Each row is a point. To make a cloud, some directions were put in groups of two or more. Within a group, all points are equally far from the middle, so they leave a hole (a ring in 2 directions, a hollow ball in 3). The other directions are filled evenly. Then the cloud was stretched, turned, moved and blurred a little. Count the holes, and give their numbers of directions, smallest first.

Cloud (21 x 3):
-0.067	-0.002	0.047
-0.062	-0.047	0.057
0.036	-0.003	0.023
0.018	-0.048	0.033
0.009	-0.023	-0.053
0.041	0.024	-0.069
0.040	-0.027	-0.053
-0.017	-0.019	-0.067
0.086	-0.011	-0.002
0.020	0.004	-0.024
-0.032	-0.038	-0.033
0.007	-0.096	-0.066
0.002	-0.049	-0.028
0.065	0.042	-0.015
0.033	0.058	-0.059
0.008	-0.046	0.043
0.028	0.072	-0.011
-0.014	0.001	-0.082
0.021	-0.046	-0.021
0.013	-0.036	-0.009
0.028	-0.042	-0.064
Holes: 0

Cloud (28 x 4):
0.067	-0.039	0.013	0.028
-0.026	0.048	0.074	-0.039
-0.009	-0.024	0.030	-0.077
-0.075	-0.011	-0.005	0.017
0.051	0.010	-0.010	-0.068
-0.023	-0.048	-0.043	-0.002
0.034	0.029	-0.019	0.068
0.002	0.037	0.076	0.045
0.060	0.025	0.016	0.057
-0.053	-0.013	0.001	-0.061
0.028	0.048	0.063	0.045
0.047	-0.043	0.047	-0.038
-0.022	0.017	0.068	0.057
0.033	0.055	-0.037	-0.043
-0.057	-0.034	-0.026	-0.015
0.023	0.030	-0.057	0.037
-0.054	-0.043	-0.004	0.028
-0.006	0.035	0.052	0.067
0.002	0.051	0.086	-0.001
-0.038	0.060	0.050	-0.046
-0.026	0.079	-0.021	-0.010
-0.017	-0.044	-0.050	-0.008
-0.042	-0.018	0.003	-0.069
-0.009	-0.039	-0.055	-0.012
0.005	-0.027	-0.063	-0.014
0.021	0.006	-0.065	-0.029
-0.002	-0.035	0.078	-0.034
0.045	0.052	-0.018	-0.052
Holes: 2 (2, 2)

Cloud (53 x 6):
-0.034	-0.004	-0.053	0.028	-0.045	-0.026
-0.009	0.074	-0.004	0.026	-0.079	0.068
0.082	0.042	0.027	-0.024	0.033	0.051
0.074	-0.053	0.034	0.001	0.018	0.001
-0.011	0.032	-0.021	-0.045	0.028	0.034
-0.025	0.023	0.017	0.039	0.075	0.011
0.073	-0.032	-0.046	0.077	0.049	0.031
0.057	-0.038	-0.003	0.010	-0.074	0.011
0.014	0.067	-0.008	0.043	-0.061	0.087
0.003	0.013	0.055	0.114	-0.019	-0.011
-0.012	0.040	0.035	0.034	-0.025	0.060
0.045	0.017	-0.087	0.061	-0.019	0.054
0.040	0.079	-0.018	0.042	-0.030	0.039
-0.034	-0.054	0.024	0.017	-0.026	0.022
0.018	-0.005	-0.074	0.028	-0.022	0.007
0.054	-0.035	-0.031	0.046	0.019	-0.025
-0.036	0.083	-0.045	0.060	-0.002	-0.013
0.039	0.007	-0.074	-0.015	-0.070	0.047
0.067	-0.038	0.031	-0.001	-0.040	0.027
-0.008	0.012	-0.042	-0.030	0.047	0.006
0.043	-0.031	-0.061	-0.025	-0.018	-0.002
0.039	0.019	0.061	0.036	0.024	0.007
0.029	-0.062	0.043	0.003	-0.064	-0.042
0.004	-0.039	-0.042	-0.009	0.043	-0.008
-0.037	0.055	0.028	0.040	-0.011	0.040
0.077	0.008	0.010	-0.002	-0.047	0.059
-0.025	0.079	0.022	0.010	-0.053	0.012
0.038	0.031	-0.059	0.087	-0.015	-0.004
0.048	0.092	0.021	0.024	0.015	-0.022
-0.016	0.014	-0.046	-0.020	0.053	0.049
-0.048	0.046	-0.036	-0.006	-0.032	0.021
0.047	-0.015	0.034	0.092	0.019	-0.039
-0.030	-0.006	-0.071	0.041	-0.045	0.005
-0.040	0.057	0.017	0.038	0.037	0.002
0.070	-0.048	0.056	0.005	0.013	-0.070
0.007	0.084	-0.035	0.020	-0.022	0.055
0.051	0.064	0.017	-0.034	0.015	0.035
0.038	-0.039	0.027	-0.012	-0.059	0.089
-0.009	0.046	-0.059	-0.034	-0.019	0.062
-0.030	0.061	-0.014	-0.003	0.003	-0.020
0.034	0.025	-0.033	0.088	-0.031	-0.042
0.038	0.049	-0.053	-0.060	-0.031	0.058
0.085	0.007	-0.023	0.076	0.020	0.068
0.089	0.006	-0.011	0.035	-0.009	0.055
0.046	-0.001	-0.062	0.005	0.057	-0.033
0.053	-0.027	-0.054	0.015	0.007	-0.014
0.042	-0.012	-0.059	0.051	0.009	-0.012
-0.047	-0.006	0.001	-0.036	-0.036	-0.074
0.031	-0.019	-0.066	-0.011	0.032	-0.008
0.065	-0.005	-0.057	0.039	-0.027	0.034
0.007	0.039	-0.005	-0.064	0.024	0.039
-0.030	-0.001	-0.015	0.035	0.064	0.064
0.026	0.004	0.072	-0.008	-0.061	0.005
Holes: 1 (3)

Cloud (77 x 8):
0.026	-0.048	-0.043	-0.010	-0.067	0.075	0.037	-0.007
-0.032	-0.110	0.032	0.007	-0.002	0.018	-0.001	0.029
0.044	0.052	-0.018	0.034	-0.094	0.006	-0.043	0.000
0.003	0.057	0.001	-0.069	-0.101	0.011	-0.017	0.037
0.014	0.027	-0.097	0.019	0.015	-0.021	0.023	0.012
-0.049	-0.021	0.029	-0.045	0.001	0.073	-0.032	0.038
-0.026	-0.074	0.065	0.044	0.036	0.008	0.015	0.032
-0.059	-0.070	-0.005	-0.008	-0.030	0.054	-0.059	0.018
0.044	-0.028	-0.005	0.066	-0.087	0.044	-0.003	0.030
0.066	0.019	0.014	0.027	0.003	0.014	-0.054	0.041
0.041	0.043	-0.019	-0.057	-0.069	-0.097	-0.010	-0.011
-0.076	-0.019	0.014	0.009	-0.062	0.092	0.017	0.000
0.016	-0.026	-0.075	0.005	-0.042	0.012	0.041	-0.053
0.010	-0.014	-0.086	0.039	-0.048	-0.026	-0.061	0.035
-0.061	-0.065	0.047	-0.008	-0.003	0.074	-0.012	-0.015
-0.092	-0.003	-0.055	0.018	-0.050	0.004	-0.018	0.020
0.046	0.050	-0.015	-0.094	-0.033	-0.067	-0.012	0.001
-0.047	-0.072	0.026	0.037	0.002	0.080	0.050	-0.030
0.045	-0.001	0.038	0.067	-0.032	0.066	0.001	0.046
0.036	0.033	0.057	0.018	0.012	0.066	-0.016	0.023
-0.012	0.029	0.040	-0.020	-0.058	-0.076	0.049	-0.012
-0.011	0.005	0.056	-0.038	0.027	-0.063	-0.032	-0.003
-0.037	-0.038	0.030	-0.033	0.058	0.050	0.036	-0.010
-0.008	-0.030	0.069	-0.002	0.016	-0.069	-0.013	-0.004
-0.049	-0.010	-0.086	-0.005	-0.067	-0.032	-0.034	0.027
0.068	-0.022	0.026	0.013	-0.030	-0.018	-0.029	-0.059
-0.017	-0.077	0.043	0.070	0.018	0.013	0.054	-0.018
-0.035	0.003	0.031	-0.047	0.044	-0.032	-0.022	-0.032
0.034	-0.004	-0.013	0.086	-0.027	-0.007	-0.056	0.009
-0.049	-0.041	0.045	-0.014	-0.023	0.087	0.054	-0.023
0.052	0.015	-0.037	-0.053	-0.001	-0.045	-0.034	-0.063
0.042	0.033	0.047	-0.016	0.057	0.012	0.009	-0.015
0.000	0.003	0.049	-0.026	0.009	-0.053	-0.051	0.050
-0.045	0.019	-0.045	0.026	-0.022	0.009	0.016	-0.077
-0.028	0.003	0.074	-0.003	-0.026	0.102	0.015	0.003
0.049	-0.042	0.036	0.023	-0.078	0.033	-0.038	0.053
0.013	0.008	-0.009	0.025	0.060	-0.036	0.059	0.020
-0.001	-0.017	-0.006	0.042	-0.025	0.075	-0.044	-0.061
-0.023	-0.077	-0.037	0.011	-0.095	0.023	-0.009	0.001
0.037	-0.005	-0.020	0.076	-0.002	-0.034	-0.054	0.000
-0.043	0.008	-0.065	0.061	0.045	-0.020	-0.016	0.011
0.045	0.027	-0.035	0.046	-0.039	-0.029	-0.068	0.033
-0.042	-0.013	0.013	0.005	0.040	0.098	-0.004	0.023
-0.035	-0.017	-0.015	0.034	0.043	0.095	-0.007	0.031
0.062	0.013	0.052	0.018	0.014	0.051	-0.026	0.020
-0.004	0.062	0.047	-0.041	0.031	-0.037	0.018	0.025
-0.002	0.014	0.059	-0.016	-0.034	-0.020	0.079	0.046
0.023	-0.045	-0.007	-0.087	-0.022	0.048	0.016	0.006
0.070	0.006	0.007	-0.007	-0.069	-0.038	0.009	-0.058
-0.013	0.000	0.032	-0.064	-0.073	-0.036	0.024	-0.046
0.005	-0.034	0.002	-0.051	-0.065	0.095	-0.039	0.028
0.042	0.040	-0.057	0.032	-0.031	-0.012	0.037	0.040
-0.031	0.037	0.023	-0.010	-0.044	-0.053	-0.065	0.020
-0.022	-0.092	0.063	0.005	-0.003	0.025	0.038	0.049
0.007	0.071	-0.076	-0.004	-0.048	0.046	-0.023	-0.011
0.017	0.028	-0.083	-0.022	0.006	-0.008	-0.076	-0.030
0.073	-0.029	0.039	0.016	-0.009	0.009	-0.056	0.001
0.007	-0.021	0.080	-0.050	-0.082	0.058	-0.007	0.024
-0.050	0.039	0.035	0.004	-0.087	0.019	-0.006	-0.016
0.072	0.045	0.015	-0.034	-0.066	0.050	0.024	0.001
0.020	-0.023	-0.029	0.080	-0.066	0.015	0.037	-0.014
-0.065	0.020	0.007	0.020	-0.066	0.068	0.011	-0.030
-0.067	-0.029	0.005	0.031	0.020	0.037	-0.033	-0.048
-0.046	-0.055	0.033	-0.029	-0.029	0.053	-0.055	-0.006
-0.002	0.000	0.021	-0.014	-0.046	-0.077	-0.069	0.003
0.056	-0.045	0.073	-0.037	-0.043	0.019	-0.033	0.020
-0.009	-0.054	-0.057	0.066	0.013	0.014	-0.024	-0.048
-0.050	-0.079	0.051	0.052	-0.002	0.045	0.002	0.050
0.026	0.005	-0.077	0.011	-0.040	0.018	0.055	0.004
0.005	-0.039	0.014	0.022	-0.049	-0.046	-0.068	0.038
-0.046	0.037	-0.009	-0.040	-0.025	-0.029	-0.074	0.002
-0.078	-0.011	-0.019	0.005	0.033	0.032	-0.047	0.016
0.006	-0.003	-0.055	-0.004	-0.076	0.020	-0.073	-0.049
0.026	0.012	-0.044	0.018	-0.060	-0.058	-0.067	0.050
0.013	0.035	-0.060	-0.019	0.008	0.063	0.033	0.007
0.023	0.027	-0.024	0.042	-0.025	0.004	0.077	0.025
-0.042	-0.028	0.019	0.011	-0.031	0.044	0.021	0.094
Holes: 3 (2, 2, 4)
